Each row is a point. The points of each table are mixes of a few directions, plus a little noise. How many directions does each table use, and how many do they share? Where both have some left over, give the other angles between the two spaces (their principal angles), to ten degrees, smallest first.
In the rows, zero is written as 128.

First:
[[170 136 140]
 [134 146 129]
 [ 56 121 108]
 [152 110 136]]
Second, 4 rows:
[[129 138 128]
 [ 58 105 109]
 [162 149 137]
 [163 120 138]]
Directions: first 2, second 2, shared 2

First (9 x 8):
[[123 118  99 170 152 113 130 102]
 [127 145 153 124 141 147 133  76]
 [127 145 154  99 140 144 134  93]
 [116 135 132  81 147 136 112 138]
 [142 124 125 100 135 133 104 123]
 [119 111 108 204  81 135 101 206]
 [ 84 123 108 187 122  91 188 175]
 [171 116 129 109 100 109 144 129]
 [143 135 144  78 135 144 106 111]]
Second, 7 rows:
[[102 133 130 188 118 130 149 134]
 [137 124 119 111 146 107 147 103]
 [123 128 117 130 159 121 131  92]
 [179  98 107 165  72 115 110 165]
 [ 72 156 143 144 175 164 111  93]
 [119 124 121 116 121 128 113 171]
 [163 133 159  43 104 130 134 138]]
Directions: first 5, second 5, shared 5

First, 8 rows:
[[ 99 159 111 151 137 125 140 141 138 144  92 141]
 [ 96 106 160 140  88 127  65 128 183 105 179  93]
 [159 122 123 109 152 132 150 122  94 128 122 139]
 [158 127 119  91 191 149 146  93  87 127  91 148]
 [138 113 143 131 126 128 115 144 127 114 162 118]
 [ 89 133 147 182  87 110  96 192 174 117 180 106]
 [147 121 117  83 147 143 137  63 108 135  88 138]
 [137 145 106 140  96 109 174 144 112 153 111 141]]
Second, 11 rows:
[[129 125 130 121 132 132 123 118 128 126 126 127]
 [114 167 109 209  75  85 182 245 127 153 152 139]
 [137 103 140  77 162 155  94  54 128 111 113 121]
 [128 128 128 129 128 128 128 129 128 129 128 128]
 [138  98 142  67 168 160  88  40 128 109 110 120]
 [135 107 138  85 156 152  99  65 128 114 115 122]
 [133 115 134 101 146 142 110  89 128 119 120 125]
 [121 150 117 173  99 104 158 192 128 142 141 134]
 [119 153 116 181  94 100 163 204 128 145 143 135]
 [129 125 130 122 132 131 124 119 128 126 126 127]
 [125 136 124 145 116 119 140 153 128 133 133 131]]
Directions: first 4, second 1, shared 1

First, 10 rows:
[[ 92 132 109 134 140 140  68  74  72 146 124 121 172  55  91  74 163 195
  146 162]
 [135 135 135 131 155 107 114 111 127 107 150 152 153 131 107 174 104 101
  101 107]
 [145 159 138 185 129 136  90 129 126 135 106 154 134  90 114 123 121 130
  113 120]
 [128 142 132 170 107 154 124 163 134 144 113 132 109 108 140 102 138 134
  139 137]
 [160 156 142 180 106 145 117 147 144 148  75 139 101 112 136 100 127 133
  123 117]
 [113 114 123  96 154 106 128 109 119 105 171 133 155 140 113 169 116 111
  116 124]
 [119  97 118  68 113 125 168 123 131 133 125  93 110 166 149 108 144 140
  151 139]
 [112  73 109   7 127 102 182  82 122 123 136  74 125 190 141 118 146 148
  155 138]
 [140 123 137 122 135 114 158 158 157 108 156 140 117 167 141 180 100  79
  111 107]
 [135 148 139 186 112 150 129 184 148 133 126 146 104 118 145 129 123 107
  127 127]]
Second:
[[142 139 135 137 115 127 141 144 142 132 108 124 106 140 142 117 123 126
  130 128]
 [131 135 129 106 168  90 100  69 109 105 143 142 172 122  90 163 106 125
   98 113]
 [143 104 131 145 101 170 152 174 156 146 116 132  97 144 153 136 141 102
  136 104]
 [144 151 137 121 145  92 120  98 126 113 116 132 138 135 115 136 105 130
  109 125]
 [134 113 128 114 154 121 111  94 121 116 145 146 160 127 101 173 118 109
  104  97]
 [122 127 125 109 161 104 103  80 108 111 148 139 169 118  96 157 116 128
  108 118]
 [107  98 117 152  80 196 158 206 144 162 130 112  84 124 171  91 170 129
  172 145]
 [104  83 113 127 122 176 126 147 123 142 160 134 139 114 128 145 157 115
  141 116]
 [124 191 135 118 147  55 112  84 104 106 112 110 138 120 115  83 101 176
  124 179]
 [172 178 151 132 133  73 135 108 146 112  82 128 110 155 130 123  87 128
  103 123]
 [ 85  89 108 147  82 204 150 205 130 164 148 108  95 110 167  84 183 140
  183 159]]
Directions: first 4, second 3, shared 2; angles 60

First, 8 rows:
[[100 130  46 117 133 140 126 162 124 125 144  94  87 136 143 143 131 103
  117 176 127 117 139 141 152 132  91 126 139 122  99  93]
 [111 189 147 138 118 151 146 140 111  87 152 126 135 130 153  85 147 175
   94 101 115  83  93 143  87 119 147 138  63 159 174 175]
 [109  74 113 131  93 146 138 127 112 122 141 117 136 111 156 165  88  69
  100 131  99  96 130 165 129 123 106 135 160 119 126 112]
 [173 128 152 119 163 110 133 173 174 150 110 164 145 180 119 117 172 161
  154 159 151 164 141  53 156 136 159  93 129  68 123 150]
 [116  93 126 122 136  79 114  96 133 126 101 141 110 130 121 130 108  91
  138 112 124 165 138 149 117 151  81 142 166 187 154  89]
 [122  85 135 136  88 101 133  66 117 153 117 130 132  82 129 150  87 106
  140  86 149 153 118 164 105 115 131 147 152 156 158  85]
 [158 172 152 126 151 122 137 154 153 138 123 148 140 155 120  95 175 193
  146 132 157 147 119  75 130 124 172 109  90 101 141 160]
 [135 151 151 133 141 175  98 107 101 120 137 104 142  98  83 139 115 125
  133 125 101 100 146 133 149 125 133 137 125 111  49 159]]
Second (10 x 32):
[[152 113 130 164 187 144 125 112 133 131 150 173 135 127 116 128 149 115
  113 131 119  98 147  81 157 127 143 150 133  83 122 113]
 [150  89 168 154 164 113 121 120 157 168 149 224 178 176  94 153 127 158
  125  91  93 101 131 125 127 128 141 161 136  63 124  83]
 [119 116 127 144 130 155 117 104 109 100 111 125 139 122 129 121 145 117
  128 130 121 120 117 110 151 136 144 120 134 121 116 165]
 [135 147 101 175 185 171 131 105 111 106 147 115  84  94 154 112 164  67
  102 176 150 101 153  51 181 120 139 118 130 110 120 150]
 [121 170 106 109 135 109 116 130 126 129 129 120 120 131  95 104 138 194
  148 106 134 141 116 159 103 133 122 152  95 163 125 106]
 [138  60 163 136 107 139 133 124 129 123 112 149 168 134 145 156 110  83
  117 128 104 118 129 117 144 130 140 114 166  90 130 153]
 [133 152 104  70  92  93 136 164 128 122 120  75 115 104 118 110 105 167
  148 117 142 165 126 180  81 131 107 140 110 189 143 110]
 [139 120 151 154 159 117 135 132 156 172 159 182 130 159 129 152 123 118
  112 128 122 107 146 113 131 117 126 135 134  84 132  88]
 [ 64 185 116  80  30 112 128 144 113 121  92  41  94 137 157 124 105 145
  153 134 155 177  88 200  88 128 100  75 110 213 132 164]
 [129 125 114  96  94 124 137 145 116 106 110  76 118  98 143 120 112 114
  133 139 138 149 128 145 116 130 120 117 133 164 136 147]]
Directions: first 6, second 5, shared 1; angles 50, 60, 70, 80

First (8 x 32):
[[137 121 151 157 108 119 116 132 100 158 158 128  90 155 161 146 180 115
  151 133 118 153 144 149 155 140 131 175  96 116 120 103]
 [126 161  96 136 121 177 161 116 137 122 145 123 137 194 133 131 197  67
  141 167 113 135 135 131 144 114 180 157 106 122 111 129]
 [127 182 148 175 144 147 122 110  68 106 104  74 103  66  74 111 143 109
   45 109 128 141 106 126 141 128 157 105 119 139 112 144]
 [138 134  69 120 140 142 111 145 177 142 129 138 164 147  93 115 122 132
  126 118 108 102 113 130 130  86 133 120 143 121 131 127]
 [111  96 148 100 119 130 152 122 176 130  90 141 157 101 132 115  67 174
  126 139 142 119 123 125  92 110  79 108 139 152 151 134]
 [143 134  89 117 153 103  98 147 111 113 161 142 128 146 124 141 134 116
  152 103 124 111 127 119 141 146 154 115 152 102 123 133]
 [119  61 144  88 160  55  83 130 153 121 115 154 156 122 169 154  35 174
  160  78 167 143 140 115 130 186  46 117 166 101 137 126]
 [118 134 180 137  85 156 184 119 102 127 120 126  91  91 139 117 145 143
  124 173 126 120 134 131  90 108 144 122 104 167 140 130]]
Second, 11 rows:
[[134  99 106 123 121 135 108 151 184 169 116 141 154 136 118 122 109 158
  129 119 113 119 123 146 137  88  96 137 124 134 137 110]
 [120 118 133 140 120 134 130 110 204 155  92 131 170 122  98 110  95 156
  104 124 126 143 110 138 102 109  55 138 131 136 142 115]
 [120  87 148 109 113 117 113 134 141 157 109 118 137 120 150 109  91 167
  115 132 136 132 128 137 138  91 103 137 126 130 141 119]
 [119 153  86 127 182 103  97  86 150  94 132 110 183 201 127 138 128  63
  123  99 151 170 124 107 159 186 115 151 159  68 103 139]
 [124 115  93 115 165  97  81 115 147 125 138 118 169 199 153 142 120  92
  139  98 145 161 135 123 178 161 113 159 145  74 110 125]
 [135 152 156 140 100 158 175 144  73 113 139 136  70  73 118 129 162 136
  132 158 113  95 132 128  96 117 180  98 107 172 134 138]
 [116 118 166 139 108 130 145 106 166 145  93 124 142  99 114 108  98 162
  102 137 134 143 116 134  93 114  69 132 125 146 145 120]
 [140 141 145 124 128 106 134 143  65 101 154 142  82  77 124 132 127 144
  143 124 128  97 129 114  98 146 161  89 143 138 137 140]
 [130 123 170 144  95 145 161 140  90 136 138 137  75 105 153 146 164 132
  148 153 120 127 147 141 122 136 146 135  91 158 127 120]
 [141 156  64 137 177 109  95 123 149 104 157 144 160 187 109 158 149  74
  154  88 126 139 128 116 150 186 129 136 152  83 106 130]
 [130 144 140 110 101 174 169 156  39 110 140 108  68  89 144 114 165 124
  119 176 118  81 137 125 136  75 241  95 104 168 127 152]]
Directions: first 6, second 6, shared 4; angles 30, 90

First, 8 rows:
[[132 112 102 120 170 144 169 109 165 125 150 155  81 101  73 125 134 128
  115 156 122 126 131 155 135  91 147 139 135 163 131 126]
 [116 139 135 111 114 119  91 175 144 123 124 114 134 156 172 125 104 125
  161 131 137 126 130 158 111 164 126 121 125 120 143 123]
 [138 109 102 126 178 148 182 100 168 127 157 159  81  95  55 122 142 120
  104 158 118 131 122 149 139  78 150 145 137 163 127 123]
 [130 111  98 116 168 140 167 106 164 124 145 157  75  96  79 131 131 136
  119 156 123 122 140 159 134  94 145 136 134 168 133 129]
 [145 131 154 158 129 137 139 119 110 138 144 115 175 140  98 105 155  93
   97 115 122 153  81  79 135 112 129 142 132  96 113 115]
 [107 123 101 104  94 103 107  99  90 119  74 138  88  98 189 181 103 201
  158 111 136  85 213 143 131 155 106  98 115 156 131 163]
 [129 155 175 143  90 119  75 182 106 133 128  86 206 187 180 104 125  92
  141 103 134 151  84  97 113 172 116 127 125  70 128 111]
 [127 143 158 144  83 113  93 133  77 133 104 101 183 151 176 132 131 128
  131  93 133 132 123  83 127 159 107 117 121  88 118 132]]
Second (8 x 32):
[[104 154 123 134 109 142 146 139 135 159 153 193 131 116 161 108 140 162
  120 160 135 111 169 134 171 146 136 133  83 135 112 140]
 [145 105 157 131 113 105 162 121 152 123 151 107 138  78 129 122  61 151
  112  89  91  80 143 160 116 146 134  86 160 163  61 111]
 [113 168  39 121 140  78 147  64 113 112 135 148 122 100 141 107 148 131
  106 136 126 151 177 127 138  76 176 138 149 101 177 119]
 [129 114 151 129 137 158 108 157 123 134 109 121 116 158 116 145 153 115
  146 140 147 136 100 106 128 144 108 144 106 126 129 138]
 [154 125 154 119 169 169 121 168  82 128  92 105 169 146  73 148 164  69
  142 181 101 142 130 117 135 189 119 137  93 132 115 116]
 [115 138 124 144  95 140  98 113 123  96 145 124 103 184 145 134 158 109
  158  98 151 172  74 118 122  76 125 148 150  77 225 126]
 [131 126 141 122 119  90 132 124 150 155 126 135 182 111 145 102  61 143
   94 116 106 120 133 175 105 133 110  93 157 166  81 133]
 [133  94 138 128 140 140 116 138 144 116 114  92  60 131 116 154 141 142
  147 102 163 112  95  87 113 114 118 143 132 124 116 139]]
Directions: first 3, second 6, shared 0; angles 40, 70, 90
